Each row of a before or after table is a point. The points were changed in one or more steps. Then noise was added and the rows were shuffled. The steps act on how far a point lies along the listed directions, d1 being the first. What was done? A step turns or swaps two directions, mirrors them in a line or flattens them onto one, adds a multiple of one to another, or multiplies one. Angles are multiples of 10 degrees, from the lower direction toward the higher: turns from -170 to 170, lines from 10 to 170 but not 90. Use the fewest steps. Two steps may share a direction if one is a turn and the other turns, adds or multiplies; they go together, in the order done. Otherwise the lowest direction goes first.
In the rows, 128 means zero.

Directions:
(1): [100  93]
(2): [ 93 156]
Before:
[[162 186]
 [ 99 197]
 [133 186]
 [143 123]
 [106 182]
 [101 139]
 [ 85 160]
 [110  88]
 [134  95]
 [105 136]
 [149 105]
 [118 128]
 [108 143]]
After, 13 rows:
[[117 156]
 [108 104]
 [122 135]
 [126  96]
 [192 140]
 [162 196]
 [ 83 115]
 [127 179]
 [123 151]
 [137 107]
 [127 150]
 [172 161]
 [155 182]]
Steps: turn d1 and d2 by 50 degrees

Directions:
(1): [102 183 122 165 108 151]
(2): [195 144 102 141 108 122]
Before:
[[113 146 139 130 129 116]
 [ 76  87 167 113 149 143]
 [154 145 120 145 122 129]
 [201 193 103 163  70 138]
 [196  81 114  69 122 113]
 [ 93 165 131 160 116 149]
 [120 182  86 167 113 128]
 [151 148 119 128 116 149]
 [163 102 143 100 147 131]
 [176 128 113 128 135  97]
 [135 210 119 177  85 132]
 [219 122  90 122 131 100]
 [133 167 139 149 120 157]]
After:
[[144 105 133 116 143 117]
 [147 109 129 100 134 137]
 [111 174 134 175 103 166]
 [ 91 128 158 118 148 152]
 [181 120 135 118 132 133]
 [212  98 121 104 121  80]
 [186  49 145  66 136  90]
 [102 103 144 110 160 101]
 [179 105  87 117 137  89]
 [ 87  72 145  84 178 102]
 [141 147 129 131 124 110]
 [ 48 102 156  80 140 147]
 [188 134 109 143 112 121]]
Steps: turn d1 and d2 by 110 degrees

Directions:
(1): [116 138 102 152 217 160 155 131 150 123 120 110]
(2): [178  98 106 128  96 186 164 131 150 107 167 127]
(3): [162 175 110 154  98 138 123 158 162 141  62 123]
(4): [128  58 179 162 132 124 130 127 171 156 102 132]
(5): [117 153 137 107 131 137 137 168 152 206 173 146]
Before (13 x 12):
[[137 194 111 109 151 105 137 135  83 127 151 152]
 [ 95 201  90 108 183 130 106 152 107 152 134 136]
 [182 133  98 125  74 180 137 133 130  85 170 136]
 [111 115 161 138  83  95 110 137 126 156 117 145]
 [ 44 130 197 101 138  42 113  94 100 132 151 154]
 [159 126 151 109  71 119 112 137 117 113 133 151]
 [149 215  71  89  98 146 136 147 113 131 139 124]
 [118 156 146 164 111 108 102 161 148 202  90 130]
 [116 176  96 112 115 103  87  85  43  60 102 131]
 [138 141 119 108  76 128 112 143 139 159 144 164]
 [160 202  82 170 205 143 137 138 133  78  90 104]
 [101 127 138 137 116  97 109 137 131 152  91 158]
 [149 145 115 135  98 118 115 136 123  92 118 122]]
After, 13 rows:
[[ 84 144 112 127 167 111 125 128 114 134 123 149]
 [ 46 127 199 103 133  42 112  95 102 135 147 155]
 [117  62 177 185 151 107  98  84 130 109  47 132]
 [134 110 127 153 158 130 131 133 145  99 118 117]
 [121 142 154 147 116 112  91 162 160 194  73 151]
 [ 81 132 127 131 176 121 135 123 106 129 162 132]
 [148  96 149 159 148 155 153 147 202 177  88 123]
 [ 90 185 100 139 189 128 125 148 115 172 140 116]
 [167  76 129 157 125 191 152 128 169 102 157 131]
 [197 178 127 187 110 118 110 157 161 108  40 119]
 [125  91 150 125 183 145 144 123 132 108 156 138]
 [151 112 178 160 135  99 134 141 147 169  96 158]
 [113 107 117 126 170 154 139 132 158 158 160 148]]
Steps: turn d1 and d3 by -120 degrees; turn d3 and d4 by 160 degrees

Directions:
(1): [125 120 151  70 198  61 147 123 122 150 130 184 150 125 115  89 145 142
 122 131]
(2): [123 165 129 152 172 151  66 124 151 101 119 149 151 210  96 135 138 129
  88 132]
(3): [129 121 114 132 149 155 180 106  48  84 124 128  96 177 120 118 159 141
 165 160]
(4): [160 139 205  58 135 158 106 164 104 137 131  95 104 143 155 168 143 139
 117 119]
(5): [113 161 167 122 120 123  99  88 146 125 102 111 106 100  90 107 184  60
 175 143]
(6): [100 108 111 125 145 167  89 122  87 175 185 100 133 135 132  61 132 110
 129  79]
Before:
[[148 145 162  80 155  60  95 153 193 145 103 148 165  92 140 147  98 147
   97 104]
 [157 155 165 100  93 180 151 157 106  92 115  85 105 122 136 190 126 146
  132 159]
 [102 113  95 144 172  78 179 105 154 107 119 201 139 135  96 111 123 148
  108 157]
 [102 107  94 125 187 132 151  90  29 127 163 154 123 222 115  81 143 152
  137 159]
 [143 128 163  95 153 127  93 149 119 138 116 122 153 154 159 140 122 148
   80 142]
 [131 160 163 109 111 115 150 113 143  88  75 112 108  71 124 168 143 113
  158 122]
 [103 147 172  95 193  91  67 120 154 146 111 155 145 145  98 121 135  84
   94 125]
 [124 129 151 115 123 115  98 135 151 182 154 131 160  96 136 118 109 129
  124  80]
 [127  99 154  42 152  94 167 173 125 198 160 143 154  72 171 134  91 159
  104  87]]
After, 9 rows:
[[120  99 100 147 119 160 112 131  87 145 146  97 150 139 164 104 104 142
  107 130]
 [144 124 166  92  88  95  78 172 192 190 144 119 151 103 171 188  72 149
   73 114]
 [123 124 102 177  81 128 150 134 199  96 107 140 120 103 126 189  88 143
   97 146]
 [139 141 148 140 118 180 131 123  77 108 134 106 111 168 125 148 145 136
  157 123]
 [ 87 145 108 146 142 112 131  76 130 111 110 125 133  85  91  84 146  95
  164  98]
 [ 89 132 104 116 178 124 119 112 118 159 168 148 168 114  91  46 132 119
  120 115]
 [107 165 108 172 131 235  75 129 115 107 139  85 130 208 115 150 129 112
  112 108]
 [114  90 116 145  71 159 158 130  82 129 138  71  86  90 159 159  94 105
  149 123]
 [123 121  65 198  97 180 136 107  82  78 126  82 109 154 131 123 111 133
  163 122]]
Steps: turn d1 and d3 by -160 degrees; mirror d2 and d5 in the line at 110 degrees; swap d4 and d6

Directions:
(1): [ 82  94 133 134 151 152  96  91 105 132 117 156 163  69 130 110 137 139
  91 103 143 143 163 156  77 168  80  93  78  94 168 138 177 138 100  88
 103  87 166 115  82 126 156 163  94 136 125  85 107 138 168 141 130 143
 157 145 194  91 175  83 104 138  81 156]
(2): [120  80  98 136 104 127  97 125 192 100  57 143  93 116 160 157 199 125
 125 144 125 163 167  67 137  89  98 120 149 132 127 100 135 126 107 162
 147  87 133  63  83 128 134 134 126 138  93 116 125 147  69 152 103 175
  98 171 109 122 124 170 185 163  90  97]
Before:
[[146 131 118 132 114 129 145 124 157 107 113 124 106 129 152 131 148 118
  152 142 127 129 122  96 154  95 137 139 144 155 109 115 109 137 136 158
  140 129 120 120 135 129 121 112 133 125 108 139 136 134 101 126 125 139
  119 146  89 139 115 171 148 129 143 108]
 [138 134 138 110 122 147 132 128 118 131 140 118 132 138 113 130 122 145
  125 119 130 119 102 132 132 136 143 133 133 125 117 150 126 131 115 125
  141 148 126 154 125 116 134 124 137 138 139 122 126 125 143 128 135 129
  119 117 116 149 133 122 118 117 124 133]
 [143 114 103 135  97 114 120 124 175  89  89 124  84 142 153 146 177 122
  144 145 124 134 143  75 165  85 112 138 169 150 123  99 110 120 117 169
  152 133 113  83 121 114 128 116 142 127 104 127 128 141  65 137 107 146
   93 142  97 138 107 170 165 139 109  74]
 [142 148 136 120 150 132 142 124  86 138 172 114 157 143 109 131  88 128
  137 122 135 104  98 151 121 146 134 144 135 123 127 147 121 125 140 121
  122 148 113 185 154 132 126 109 125 113 151 131 141 124 139 104 144 115
  139 114 127 129 117 115  99 115 164 144]
 [146 164 144 103 140 122 153 140  97 137 151 124 134 150 102 113  86 120
  146 131 115  99 106 141 127 142 155 137 137 123 115 140 106 119 151 131
  129 152 126 165 167 109 114 105 138 141 148 159 153 124 130 112 135 101
  130  95  97 120 102 130 118 114 162 113]
 [111 137 124 132 139 121 123 124 100 132 149 140 165 103 117 118 121 137
  110 111 137 120 137 146 113 147 108 109 101 113 150 135 154 138 125 103
  115 111 147 143 128 125 129 129 126 127 134 101 134 118 155 127 138 110
  135 130 153 126 152  97  96 117 116 140]
 [ 97  66  90 141 110 152  94 121 197  97  34 152  93 101 168 156 214 118
  132 159 125 178 182  62 127  97  83  98 147 127 147 110 143 124  92 176
  156  72 141  48  66 118 139 139 109 143  89  95 126 159  63 153 108 191
   97 180 124 121 123 162 194 176  78  78]
 [132 132 106 127 121 128 134 127 133 125 139 128 127 129 138 133 142 125
  134 135 122 137 132 133 147 142 138 135 136 130 114 119 115 132 137 127
  123 131 132 126 135 132 130 118 151 111 132 132 140 122 110 118 123 125
  123 131 111 125 114 126 134 124 128 114]]
After (8 x 64):
[[ 92  46  78 143 103 154  81 119 219  89   7 160  81  93 179 167 241 118
  128 164 126 192 199  42 128  85  69  93 152 126 149 100 150 123  84 186
  162  54 145  24  47 117 145 142 106 147  76  88 122 166  44 163  99 208
   86 195 121 116 124 175 213 188  61  69]
 [135 133 105 127 118 128 134 129 135 124 139 128 124 132 138 133 143 124
  136 137 122 137 132 131 149 141 139 137 139 133 113 119 112 132 139 129
  125 132 130 126 137 133 130 116 153 111 133 132 142 122 108 117 122 124
  122 131 109 127 112 129 136 124 130 112]
 [140 136 139 110 124 147 135 129 114 132 144 117 133 141 112 128 119 145
  125 119 130 117  99 135 133 139 147 134 132 127 116 151 126 131 116 124
  140 152 124 158 127 117 134 123 138 137 141 124 126 122 146 128 135 126
  121 115 116 150 132 121 117 115 126 133]
 [144 157 141 118 154 133 147 125  76 142 185 109 161 148 103 127  77 129
  140 121 135  98  91 160 121 150 141 146 132 125 126 151 118 124 143 117
  120 156 111 195 162 132 123 107 128 112 156 135 143 121 146  99 149 108
  143 105 128 132 117 110  92 109 172 148]
 [146 108  97 135  90 111 118 127 191  81  75 124  73 147 159 153 189 120
  150 151 120 139 147  59 172  73 111 140 179 155 117  92 105 118 116 180
  160 129 109  69 118 115 126 112 145 129  97 130 131 144  48 140 100 153
   83 149  86 142 101 185 179 145 106  63]
 [150 173 148 101 141 120 161 144  90 139 161 118 135 158  97 111  76 118
  149 132 112  93  98 144 132 143 165 141 140 127 110 142  99 119 158 130
  129 161 121 174 177 108 110 100 142 139 153 166 155 120 132 107 138  94
  130  89  93 125  97 130 113 109 171 115]
 [150 130 116 131 109 127 146 128 166 104 108 122  99 136 154 134 153 117
  154 146 125 132 122  88 160  87 140 143 153 159 105 111 104 137 137 166
  144 129 116 116 136 131 118 109 137 125 104 144 137 134  91 126 123 141
  112 148  80 143 108 179 155 132 145 103]
 [105 137 126 133 145 126 121 119  93 133 152 141 171  97 114 112 117 139
  105 108 138 119 138 154 107 154 104 106  93 108 155 138 159 140 124  95
  110 110 151 146 127 124 132 133 122 127 135  98 133 118 163 126 139 108
  139 129 162 122 159  88  88 115 114 145]]
Steps: multiply d1 by 1.3; multiply d2 by 1.3

Directions:
(1): [106 161  81 112 126 140  57  74 174 111 105  87 120 145 120 149 135 109
 182 108 110 147 129 202 127 108  63 146  77  84 125 102  77 124 175  93
 107 131 151 102 169 118 117 120 149 118 168 111 122 135  85 169 143 130
 180  89  93 107 130 110 131 153  92  76]
(2): [171 123 110 116  73 107 147 165  99 109  94 106 129 159 141 158  47 121
 101 170 120 169 109 122 132 140  93 137  79 121  62 108 131 153 120 128
 106 133 106 142 146 108 133 140 172 127 105  91 166 141 139 149 181 174
  65 167  99  63 111 141 101 200 156 151]
Before (14 x 64):
[[ 88 162  54 108 112 126  12  67 186  72  62  44 112 166 119 180 101  98
  218 121 107 197 107 249 129 109  25 171  22  60  91  74  52 142 191  69
   74 129 149  90 200 101 106 111 162 119 185  91 126 146  57 217 185 161
  172  69  86  66 108 102 122 177  88  44]
 [ 89 171 111 135 184 145  83  61 173 128 146 111 124 124 124 122 193 119
  192  70 119 102 154 201 131 101 115 154 148  91 195 139  97 103 162 103
  127 128 165  75 145 143 108 110 117 112 176 142  80 130  95 133 103 113
  212  54 128 150 146 107 154  73  82  89]
 [ 91 150  93 117 152 150  78  82 170 130 105 106 119 125 109 133 151 124
  181  94 108 120 131 191 122 117  92 151  98 103 164 118  82 107 177  99
  115 131 146 110 158 131 111 127 140 124 157 131 105 131  96 139 116 105
  191  81 120 145 129 114 144 109 104 103]
 [148 131 105 114 105 132 132 141 116 119 101 119 147 147 142 141  72 102
  112 147 124 140 125 133 131 122 103 118  98 134  94 117 138 152 123 132
  133 123 133 125 138 125 124 140 155 112 133 103 149 156 129 149 151 150
  100 133 126  98 116 125 123 166 123 137]
 [148 136 121 107 110 120 136 146 118 129 115 118 130 157 131 152 116 127
  130 153 128 150 120 132 127 127 125 135 110 122  99 132 126 148 132 142
  112 145 135 139 121 128 143 134 130 125 109 132 128 122 134 131 140 164
  109 141 113  95 116 135 126 176 150 130]
 [ 83 140 156 151 197 153 109  99 163 151 168 144 136  78 103  91 244 141
  147  74 126  63 162 133 138 118 176 128 196 135 222 167 138 107 117 135
  164 125 158 123 108 156 142 126  95 129 164 170  66 116 141  85  70  73
  187  83 168 212 147 113 154  29  86 105]
 [ 83 133 151 127 195 157 123 104 142 167 159 188 132  90 110  87 223 129
  133  95 133  77 161 134 117 127 170 131 200 138 200 162 132  94 110 110
  137 130 151 133  93 164 131 134  83 136 135 160  88 121 123  86  75  83
  182 106 159 195 142 126 143  23 107 100]
 [115 120 130 142 120 127 139 132 120 131 141 127 131 122 136 132 126 120
  107 114 139 120 136 126 126 129 141 124 132 149 123 126 136 132 119 141
  129 132 135 129 141 126 131 125 129 134 123 127 123 131 141 122 124 128
  133 134 128 134 131 144 129 123 139 141]
 [116 139 128 114 137 144 106  94 131 143 140 136 110 118  98 130 159 125
  151 104 136 121 120 147 126 125 129 109 139 110 152 142 126 113 149 118
  148 112 137 122 135 136 138 122 137 116 129 143 103 133 130 112 132 111
  152  92 123 150 129 127 140  97 116 110]
 [120 107 146 132 139 142 126 130 146 159 158 127 139  91 130 119 163 130
  129 103 125 100 136 117 116 127 159 121 171 121 172 148 142 115 116 131
  146 145 141 127 117 146 126 111  96 129 135 156 121 129 137  92  86 113
  147 114 143 181 131 154 139  82 129 123]
 [159 115 119 112 100 106 162 154 120 113 121 132 120 138 138 134  93 127
  115 137 145 138 122 112 129 149 123 134 119 136  98 148 161 145 125 132
  135 128 120 146 130 131 117 136 126 135 100 114 155 150 132 124 154 154
  101 160 120  85 128 139 122 158 130 147]
 [104 109 141 132 142 140 121 126 127 137 132 137 126 116 128 122 159 118
  154 109 136 118 122 124 123 113 155 125 147 157 156 143 123 124 144 114
  131 127 124 124 110 143 141 122 105 128 135 147 108 128 132 114 104 116
  147 114 165 157 125 136 144  74 132 116]
 [134 138 106 131 115 117 125 135 137 107 123 106 119 145 146 156 107 111
  132 143 130 147 129 141 132 129  97 162 102  99  91 109  98 145 155 100
  106 129 128 137 148 130 128 139 164 132 134 109 144 148 126 166 158 140
  128 127 116  97  97 139 143 179 146 128]
 [137 125 128 131  94 116 132 123 118 117 133 119 129 117 130 129 107 122
  117 136 115 155 114 124 122 139 123 118 119 110 118 130 119 145 134 121
  127 138 118 131 128 117 143 123 140 129 125 113 144 130 129 114 132 131
  119 136 134 112 130 134 124 158 132 131]]
After, 14 rows:
[[112 119 135 129 140 147 106 111 166 149 152 113 140  90 125 126 166 124
  146  91 120 104 135 136 113 120 145 124 157 108 174 143 127 110 133 122
  141 148 153 118 132 141 122 108 103 127 147 149 120 135 125 103  88 110
  167 104 133 176 132 151 144  86 117 102]
 [116 122 130 141 119 125 136 128 122 130 143 130 132 123 133 129 129 119
  107 110 141 116 138 130 122 133 143 121 134 147 126 126 137 133 117 143
  127 135 139 130 139 123 135 124 129 130 131 128 124 134 139 120 121 121
  139 129 130 138 131 141 132 115 134 136]
 [157 109 128 116 107 108 173 156 119 120 136 143 123 128 141 127 105 134
  116 133 151 130 129  99 127 151 139 126 139 148 108 156 171 142 117 136
  143 122 120 150 115 136 121 134 113 140 101 119 147 150 139 113 144 146
  100 161 132  97 131 139 127 151 132 154]
 [151 131 127 107 117 119 149 153 110 134 125 127 132 150 130 151 120 134
  123 149 132 144 118 112 128 130 139 131 122 132 102 135 136 149 124 151
  116 142 131 144 114 129 147 137 126 128 103 137 127 119 141 125 138 164
  102 140 126 101 116 138 126 169 162 137]
 [154 124 120 123 107 125 148 152 108 121 104 127 147 144 144 137  71 109
   99 153 132 131 124 114 131 128 118 112 114 144  90 127 154 151 108 139
  141 126 129 131 124 127 128 142 151 108 119 103 149 154 136 139 144 152
   86 142 134 104 115 126 125 159 132 152]
 [129 140  57 106  72 102  56 119 145  68  50  44 118 181 133 198  37 104
  176 161 109 218  94 215 134 130  24 169   6  73  47  65  76 161 167  83
   68 137 124 110 197  89 110 123 185 121 150  72 157 151  84 217 215 192
  102 114  73  30  95 120 100 221 127  87]
 [118 144 114 111 136 136 102  89 137 135 133 127 106 124  95 136 153 122
  156 104 131 128 121 158 127 125 112 107 127 100 143 134 118 119 159 114
  143 111 140 124 144 131 137 122 144 116 135 129 102 133 124 120 135 121
  151  89 119 141 127 125 136 106 114 110]
 [105 151  80 116 131 145  82  95 165 120  89  88 121 142 116 148 119 120
  177 110 106 137 124 194 123 120  71 156  71  96 141 102  76 118 175  97
  104 133 137 114 169 124 107 134 158 130 153 114 120 133  95 152 140 126
  163  91 107 114 119 114 136 142 111 107]
 [104 115 132 127 144 145 103 117 136 135 123 127 124 121 126 130 159 112
  165 105 133 122 126 139 125 110 138 129 138 147 152 135 114 121 155 102
  123 131 126 120 119 139 137 124 113 127 144 145 105 128 119 122 111 117
  161 104 159 149 132 135 147  81 121 103]
 [ 70 163 125 141 192 160  66  73 194 138 149 120 133  88  98 105 241 127
  181  63 110  80 160 183 140 107 132 138 158 106 211 149 105 107 144 109
  150 126 171 103 139 149 135 124 109 123 181 157  68 121 114 113  89  79
  214  59 142 189 146 107 155  52  67  66]
 [144 128 117 131 105 108 140 149 123 107 125 116 124 147 148 154  97 117
  119 152 135 144 123 120 132 138 109 155 112 101  86 115 113 147 143 108
  107 132 122 147 142 130 131 143 167 132 120 115 144 148 139 155 158 144
  113 141 123  95  98 144 142 183 164 141]
 [ 70 151 125 120 192 161  85  76 165 157 145 165 121  97 105  98 223 119
  159  88 122  92 162 175 113 119 136 144 170 110 192 147 103  96 141  91
  125 132 162 123 117 153 125 133  97 128 160 148  89 124 100 114  83  82
  212  79 137 176 136 116 145  44  87  71]
 [138 125 133 133  96 119 137 128 117 122 133 128 127 114 135 130 104 121
  112 141 118 155 115 110 120 144 135 122 124 117 123 133 124 145 126 124
  129 141 114 134 123 120 142 122 139 133 125 115 143 132 134 106 135 128
  114 143 141 119 132 138 123 151 138 138]
 [ 99 174  87 127 156 139  75  60 177 115 119  90 119 145 126 144 162 113
  192  82 110 126 146 222 129 108  77 168 109  74 165 124  79 114 174  89
  112 131 165  71 163 128 103 116 149 105 178 116  93 137  85 152 135 136
  200  59 108 117 139 103 145 111  85  83]]
Steps: turn d1 and d2 by 30 degrees
